Each row of a before or after table is a point. One or more steps were done to the points. Then noise was added and the rows were shuffled. The steps act on columns, c1 being the first. Write out the steps. A step turns or swaps two columns, mirrors them in a line or flattens them onto one, adds a multiple of one to another, or multiplies or shifts one. Angles are multiples of 10 degrees, from the lower column toward the higher: turns from -170 to 170, lines from 10 to 170 but not 90. Use the fewest steps. Two steps may share a column if one is a turn and the other turns, adds or multiplies; they go together, in the order done. Otherwise the lowest column goes first.

Before (11 x 3):
[[-0.12  0.44  0.01]
 [ 0.03  0.18 -0.39]
 [-0.10 -0.59 -0.14]
 [-0.02 -0.54  0.53]
 [ 0.75 -0.66  0.24]
 [-0.14  0.40 -0.46]
 [-0.30 -0.08  0.66]
 [ 0.76 -0.73  0.71]
 [ 0.29  0.40  0.23]
 [ 0.06  0.25  0.70]
 [ 0.01 -0.42  0.43]]
After (11 x 3):
[[ 0.32 -0.74  0.71]
 [-0.05  0.43 -0.01]
 [-0.05 -0.60 -0.14]
 [ 0.11  0.39  0.23]
 [ 0.01  0.25  0.72]
 [ 0.00 -0.41  0.41]
 [ 0.29 -0.66  0.24]
 [-0.05  0.39 -0.46]
 [-0.13 -0.07  0.66]
 [ 0.01  0.18 -0.39]
 [ 0.00 -0.53  0.52]]
Steps: multiply c1 by 0.4

Before (11 x 6):
[[ 0.27 -0.19  0.12 -0.41  0.14 -0.44]
 [-0.15 -0.40  0.06 -0.47 -0.29  1.24]
 [ 0.11  0.10  0.62 -0.10  0.46 -0.27]
 [-0.45 -0.08  0.18  0.07  0.10  0.14]
 [-0.23  0.24 -0.63  0.11  0.30 -0.57]
 [-0.74  0.15  0.14 -0.54 -0.29  1.23]
 [ 0.15  0.06 -0.01 -0.32  0.61 -0.21]
 [-0.23  0.16 -0.58  0.33  0.62 -0.55]
 [-0.12  0.23 -0.39  0.14  0.91 -0.17]
 [ 0.02  0.44 -0.04 -0.37 -0.42  0.86]
 [-0.44 -0.01  0.37 -0.80  0.38  0.07]]
After, 11 rows:
[[-0.20  0.75 -0.15  0.06  0.56  0.06]
 [-0.65  0.40 -0.26  0.07  0.05 -0.11]
 [-0.15  0.42  0.28 -0.09  0.28 -0.21]
 [ 0.75  0.06  0.00 -0.13 -0.61  0.42]
 [-0.13  0.27  0.17 -0.30  0.32  0.42]
 [-0.24 -0.02  0.03 -0.19  0.23 -0.49]
 [ 0.71 -0.11  0.04 -0.20 -0.33  1.23]
 [ 1.02 -0.49  0.01 -0.18  0.03  0.71]
 [-0.09  0.01  0.03  0.04  0.13  0.48]
 [-0.13  0.41  0.02 -0.13  0.42 -0.27]
 [-0.58  0.57 -0.23  0.14  0.36 -0.05]]
Steps: turn c1 and c6 by -60 degrees; turn c2 and c5 by -40 degrees; multiply c3 by 0.4; multiply c4 by 0.4

Before:
[[-0.13  0.82 -0.23 -0.10  0.60 -0.05  0.27 -0.10  0.03]
 [-0.12 -0.40 -0.32  0.46  0.20 -0.59 -0.40  0.24 -0.57]
 [-0.58  1.07  0.52 -0.05  0.45  0.05  0.42  0.07 -0.10]
 [ 0.41 -0.11  0.18  0.03  0.05 -0.50 -0.34 -0.07 -0.23]
 [-0.51 -0.90  0.49 -0.66 -0.23 -0.04 -0.02 -1.08 -0.04]
 [ 0.07 -0.28  0.16  0.42  0.36 -0.47  0.30 -0.14 -0.28]
 [-0.91  0.56  0.02 -0.17 -0.20  0.01  0.54  0.03  0.83]
 [ 0.21 -0.01  0.24  0.39  0.42 -0.26 -0.67 -0.76 -0.09]]
After:
[[-0.28 -0.50 -0.30  0.44  0.24 -0.52  0.07  0.04 -0.13]
 [ 0.15 -0.24  0.15  0.44  0.34 -0.48  0.06 -0.06  0.10]
 [-0.48  0.62 -0.02 -0.15 -0.19 -0.01 -0.01 -0.79  1.26]
 [-0.36  1.04  0.51 -0.04  0.43  0.06 -0.01 -0.45  0.26]
 [ 0.78 -0.03  0.21  0.40  0.46 -0.25 -0.04 -0.21  0.30]
 [ 0.65 -0.92  0.44 -0.63 -0.29 -0.02  0.00 -0.91  0.33]
 [ 0.04  0.82 -0.20 -0.11  0.56 -0.10 -0.01 -0.17  0.44]
 [ 0.28 -0.09  0.18  0.08  0.06 -0.54  0.02  0.31  0.13]]
Steps: turn c1 and c8 by 60 degrees; multiply c7 by 0; shift c9 by 0.40

Before (10 x 12):
[[-0.71 -0.27  0.02  0.15 -0.72 -0.30  0.07  0.18 -0.32  0.38 -0.06 -0.04]
 [ 0.04  0.23 -0.57  0.69  0.03 -0.62 -0.68  0.11 -0.30 -0.71 -0.72  0.48]
 [ 0.32 -0.37 -0.31  0.33 -0.23  0.14  0.24 -0.22  0.09  0.76  0.42 -0.27]
 [ 0.49  0.41 -0.54  0.55  0.03  0.45 -0.47  0.30 -0.48  0.23  0.64 -0.43]
 [-0.24  0.27  0.11  0.25 -0.13  0.05  0.09 -0.03 -0.11  0.32  0.60  0.30]
 [-0.50  0.37 -0.51  0.36 -0.20 -0.38 -0.76 -0.40 -0.34  0.01 -1.37  0.68]
 [ 0.09  0.43 -0.55  0.49  0.26  0.16  0.26  0.37  0.03  0.10  0.09 -0.58]
 [-0.72 -0.34  0.26  0.32 -0.02 -0.18 -0.08 -0.52 -0.73  0.18 -0.08  0.15]
 [ 0.13  0.45 -0.89  0.31  0.44 -0.25 -0.84  0.42  0.50 -0.16  0.06 -0.60]
 [-1.08 -0.44  0.49  0.75 -0.85  0.14  0.04 -0.63 -0.26  0.23 -0.26  0.39]]
After (10 x 12):
[[-1.34  0.19 -0.44  0.72  0.04  0.76 -0.85  0.12 -0.28 -0.45 -0.70  0.57]
 [ 0.16 -0.41  0.07  0.35 -0.23 -0.42  0.54 -0.19  0.08  0.65  0.38  0.00]
 [ 0.71  0.39  0.01  0.53  0.04 -0.98 -0.31  0.24 -0.43  0.40  0.63  0.00]
 [-0.08 -0.42  0.01  0.30 -0.01  0.84  0.01 -0.51 -0.73  0.22 -0.11 -0.02]
 [ 0.27  0.38  0.05  0.46  0.23 -0.32  0.27  0.37  0.09  0.03  0.10 -0.07]
 [-0.59  0.35 -0.51  0.36 -0.21  0.89 -0.66 -0.40 -0.31  0.27 -1.37  0.64]
 [-0.30 -0.30  0.05  0.14 -0.71  0.97  0.21  0.14 -0.32  0.41 -0.05  0.01]
 [ 0.85 -0.44 -0.05  0.77 -0.85  0.70  0.12 -0.59 -0.31  0.16 -0.24  0.02]
 [-0.65  0.43  0.00  0.29  0.44  0.25 -0.83  0.42  0.49  0.13  0.01  0.05]
 [ 0.27  0.31 -0.06  0.16 -0.10  0.16  0.18 -0.01 -0.10  0.31  0.56  0.09]]
Steps: multiply c6 by 2.5; turn c1 and c6 by -120 degrees; flatten c3 and c12 onto the line at 130 degrees; turn c7 and c10 by -20 degrees

Before:
[[-0.16  0.32  0.06  0.06 -0.64  0.53 -0.88  0.05  0.76  0.22 -0.11  0.04
  -0.04  0.53  0.31 -0.16 -0.03 -0.41]
 [-0.02  0.71 -0.43 -0.22 -0.05  0.31 -0.13 -0.08  0.60  0.33 -0.11 -0.23
   0.20  0.81  0.31 -0.15  0.46 -0.10]
 [ 0.19  0.67 -0.34  0.20 -0.12 -0.56 -0.56 -0.77 -0.89  0.01 -0.47  1.15
   0.38  1.04 -0.33 -0.28 -0.81 -0.24]
 [-0.33  0.58  0.27  0.14 -0.05  0.66  0.00  0.19  0.30 -0.03  0.10 -0.18
  -0.29  0.45  0.41 -0.40 -0.23 -0.02]
 [ 0.18  0.10 -0.37 -0.18 -0.33  0.34 -0.27  0.11  0.50 -0.20 -0.55 -0.32
  -0.16  0.23  0.35  0.06 -0.13  0.33]
 [-0.20  0.04 -0.26  0.54  0.09 -0.57 -0.22 -0.42 -0.11 -0.93  0.46  0.37
   0.49 -0.28 -0.34  0.39  0.16 -0.32]
 [ 0.39  0.70 -0.08 -0.26 -0.52  0.68 -0.16  0.66  0.80  0.22  0.22 -0.16
  -0.47  0.76 -0.11  0.18 -0.05 -0.08]
 [-0.48 -0.80 -0.08  0.21 -0.13 -0.04  0.19 -0.39  0.00 -0.40  0.55  0.32
   0.72 -0.25 -0.92  0.07  0.21  0.07]
 [-0.49 -0.06  0.13  0.33 -0.24 -0.67  0.13 -0.19  0.27 -0.06  0.46  0.61
   0.78 -0.39  0.01  0.39 -0.21  0.31]
 [ 0.55  0.12  0.06  0.12 -0.56  0.02 -0.15  0.33  0.49  0.27  0.23 -0.24
  -0.37  0.63  0.28 -0.71  0.24 -0.19]
 [-0.31 -0.68  0.24 -0.11  0.17 -0.29 -0.25 -0.41 -0.47 -0.46  0.98  0.67
   0.63 -0.77 -0.23  0.55  0.56  0.33]
 [-0.47  0.60 -0.23  0.13 -0.51 -0.76 -0.38 -0.69 -0.91  0.11 -0.37  0.31
   0.03  0.38 -0.48  0.18 -0.20 -0.25]]
After (12 x 18):
[[ 0.55  0.11  0.07  0.12 -0.56  0.02 -0.16  0.31  0.50 -0.45  0.22 -0.24
  -0.37  0.65  0.29 -0.70  0.23 -0.20]
 [-0.47 -0.79 -0.08  0.21 -0.14 -0.05  0.18 -0.40  0.00 -0.34  0.54  0.33
   0.71 -0.24 -0.93  0.08  0.22  0.09]
 [-0.48  0.60 -0.24  0.14 -0.50 -0.77 -0.37 -0.68 -0.91  0.30 -0.36  0.32
   0.03  0.38 -0.47  0.18 -0.20 -0.25]
 [-0.15  0.30  0.05  0.06 -0.63  0.52 -0.88  0.06  0.76  0.06 -0.10  0.04
  -0.04  0.54  0.31 -0.15 -0.01 -0.43]
 [ 0.38  0.70 -0.07 -0.26 -0.54  0.68 -0.17  0.66  0.80  0.40  0.23 -0.18
  -0.47  0.75 -0.13  0.16 -0.06 -0.09]
 [ 0.20  0.67 -0.33  0.22 -0.12 -0.56 -0.55 -0.76 -0.90 -0.28 -0.47  1.15
   0.38  1.04 -0.33 -0.28 -0.80 -0.22]
 [-0.32 -0.68  0.25 -0.10  0.16 -0.30 -0.24 -0.41 -0.47  0.08  0.99  0.68
   0.63 -0.75 -0.24  0.54  0.57  0.33]
 [-0.21  0.03 -0.26  0.52  0.09 -0.58 -0.23 -0.43 -0.11 -0.54  0.45  0.38
   0.49 -0.28 -0.34  0.38  0.16 -0.34]
 [-0.04  0.70 -0.42 -0.21 -0.05  0.30 -0.14 -0.08  0.59  0.18 -0.10 -0.23
   0.21  0.83  0.29 -0.15  0.46 -0.09]
 [ 0.17  0.11 -0.36 -0.19 -0.34  0.34 -0.27  0.11  0.50 -0.15 -0.55 -0.33
  -0.16  0.23  0.35  0.08 -0.12  0.33]
 [-0.33  0.58  0.27  0.16 -0.05  0.65  0.00  0.18  0.29 -0.43  0.09 -0.19
  -0.29  0.45  0.41 -0.41 -0.23 -0.03]
 [-0.48 -0.05  0.12  0.34 -0.23 -0.67  0.13 -0.18  0.27  0.32  0.46  0.62
   0.79 -0.40  0.00  0.38 -0.23  0.32]]
Steps: add 1 times c16 to c10

Before, 13 rows:
[[-0.31  0.62 -0.22 -0.11  0.18 -0.25 -0.99 -0.52  0.53  0.65  0.40 -0.20
  -0.20  0.20 -0.10 -0.02 -0.64  0.01 -0.28 -0.73  0.16 -0.24  0.15  0.08]
 [ 0.39  0.53 -0.45  0.06 -0.08 -0.79  0.03  0.12  0.22 -0.05  0.87  0.67
   0.30 -0.02  0.84  0.65  0.82 -0.20  0.23  0.24  0.52 -0.43 -0.66  0.28]
 [ 1.03 -0.13  0.32  0.66 -0.04 -0.44  0.35  0.66 -0.24 -0.10  0.35  0.11
  -0.59 -0.37  0.54 -0.26  0.55 -0.30  0.66  0.32  0.29  0.20 -0.41 -0.24]
 [ 0.63  0.29 -0.26  0.20  0.13 -0.98  0.38  0.27  0.08 -0.17  0.69  0.12
  -0.06 -0.10  0.24  0.21  0.00 -0.01  0.23 -0.10  0.68  0.59 -0.98  0.33]
 [-0.13  0.05 -0.20 -0.36 -0.03  0.21 -0.67 -0.44  0.91  0.16  0.03 -0.04
  -0.58 -0.11 -0.59  0.12 -0.09  0.18 -0.54  0.18 -0.07  0.60  0.46  0.32]
 [-0.19 -0.20 -0.03 -0.02  0.36 -0.10  0.39  0.68  0.57 -0.17 -0.19 -0.19
  -0.63  0.22 -0.25 -0.21  0.32 -0.42  0.38  0.34  0.15  0.13 -0.54 -0.49]
 [-0.28  0.37 -0.41 -0.41 -0.42  0.45 -0.14  0.21 -0.21  0.59  0.90  0.08
   0.10  0.37  0.12  0.33 -0.75  0.52  0.32 -0.50  0.48 -0.36 -0.11  0.48]
 [ 0.47 -0.18  0.27 -0.87  0.38 -0.28  0.19  0.42  0.18 -0.42 -0.41 -0.63
  -0.28  0.19  0.07 -0.34  0.03 -0.25  0.19  0.49 -0.48  0.44  0.16 -0.57]
 [ 0.05  0.46 -0.11 -0.45  0.19  0.51 -0.54 -0.41  0.67  0.18 -0.42 -0.08
  -0.11  0.28 -0.17 -0.14 -0.19  0.65 -0.12 -0.55 -0.28 -0.09 -0.36  0.48]
 [-0.61  0.50  0.35 -0.51 -0.03  0.24 -0.56 -0.53  0.68 -0.06  0.57 -0.19
   0.01 -0.02 -0.20 -0.53 -0.30  0.46 -0.61  0.04 -0.14 -0.14 -0.29  0.29]
 [-0.14  0.72  0.22  0.50 -0.58 -1.06 -0.01  0.19  0.07  0.76  0.65  0.59
   0.28  0.07  0.58  0.66  0.44 -0.15  0.14 -0.23  0.29  0.36 -0.64  0.78]
 [ 0.57  0.55  0.34  0.30  0.65 -0.72  0.92  0.45 -0.12  0.00  0.44  0.47
  -0.31  0.53  0.62  0.00  0.53 -0.20  0.90  0.64  0.88  0.24  0.00  0.00]
 [-0.47 -0.55  0.15 -0.22  0.23  0.02 -0.75 -0.63  0.43  0.09  0.17  0.13
   0.10  0.45 -0.28  0.03 -0.34  0.45 -0.63 -0.57 -0.08 -0.03  0.10  0.36]]
After, 13 rows:
[[-0.14 -0.44  0.31 -0.82  0.41 -0.24  0.19  0.39  0.13  0.69 -0.32 -0.48
  -0.35  0.18  0.14 -0.29  0.07 -0.34  0.27  0.65 -0.22  0.46  0.24 -0.51]
 [ 0.22  0.47 -0.45  0.03 -0.06 -0.79  0.03  0.09  0.25  0.29  0.89  0.62
   0.69  0.04  1.42  0.32  0.82 -0.26  0.28  0.14  0.53 -0.37 -0.67  0.18]
 [ 0.14 -0.25 -0.12 -0.47  0.16  0.54 -0.56 -0.36  0.61  0.03 -0.31 -0.19
  -0.06  0.38 -0.20 -0.11 -0.23  0.68 -0.14 -0.53  0.49 -0.08 -0.40  0.51]
 [ 0.12 -0.01 -0.20 -0.43 -0.08  0.32 -0.70 -0.43  0.95 -0.17  0.00  0.04
   0.14 -0.11 -0.91 -0.62 -0.16  0.11 -0.49  0.20  0.06  0.63  0.47  0.18]
 [-0.16 -0.20  0.18 -0.21  0.20 -0.03 -0.74 -0.57  0.47 -0.41  0.11  0.12
   0.04  0.49 -0.41  0.06 -0.41  0.38 -0.72 -0.63 -0.49 -0.04  0.09  0.32]
 [ 0.46  0.28  0.37  0.65 -0.02 -0.44  0.29  0.65 -0.24  0.96  0.35  0.14
  -0.29 -0.43  0.89 -0.58  0.59 -0.29  0.62  0.33 -0.12  0.22 -0.41 -0.23]
 [ 0.32  0.11 -0.23 -0.21  0.21 -0.16 -1.01 -0.57  0.50 -0.56  0.35 -0.35
   0.02  0.25 -0.16 -0.31 -0.80  0.00 -0.20 -0.72  0.56 -0.26  0.20  0.04]
 [ 0.09  0.66 -0.24  0.27  0.15 -0.94  0.38  0.30  0.04  0.55  0.73  0.12
   0.17 -0.13  0.34 -0.08  0.01 -0.03  0.22 -0.10  0.29  0.63 -0.94  0.33]
 [ 0.44  0.46 -0.48 -0.42 -0.49  0.45 -0.17  0.24 -0.25 -0.46  0.89 -0.05
   0.32  0.34  0.19  0.09 -0.68  0.47  0.32 -0.51  0.37 -0.33 -0.05  0.44]
 [-0.32 -0.13  0.45 -0.49 -0.03  0.25 -0.59 -0.47  0.69 -0.48  0.53 -0.28
  -0.56 -0.07 -0.28  0.07 -0.33  0.44 -0.59  0.02  0.58 -0.13 -0.29  0.30]
 [-0.25  0.14 -0.04 -0.05  0.35 -0.02  0.36  0.65  0.55 -0.02 -0.23 -0.18
  -0.23  0.22 -0.46 -0.72  0.30 -0.41  0.43  0.41 -0.23  0.08 -0.47 -0.42]
 [ 0.70  0.29  0.27  0.48 -0.59 -1.02  0.00  0.17  0.02 -0.44  0.69  0.60
   0.65  0.12  1.01  0.25  0.47 -0.18  0.14 -0.25  0.74  0.36 -0.70  0.73]
 [ 0.38  0.93  0.37  0.31  0.70 -0.72  0.86  0.43 -0.03  0.50  0.39  0.57
  -0.01  0.52  1.06 -0.23  0.55 -0.19  0.89  0.47  0.54  0.21  0.02 -0.03]]
Steps: mirror c1 and c10 in the line at 30 degrees; swap c2 and c21; turn c12 and c20 by -10 degrees; swap c13 and c16; multiply c15 by 1.6
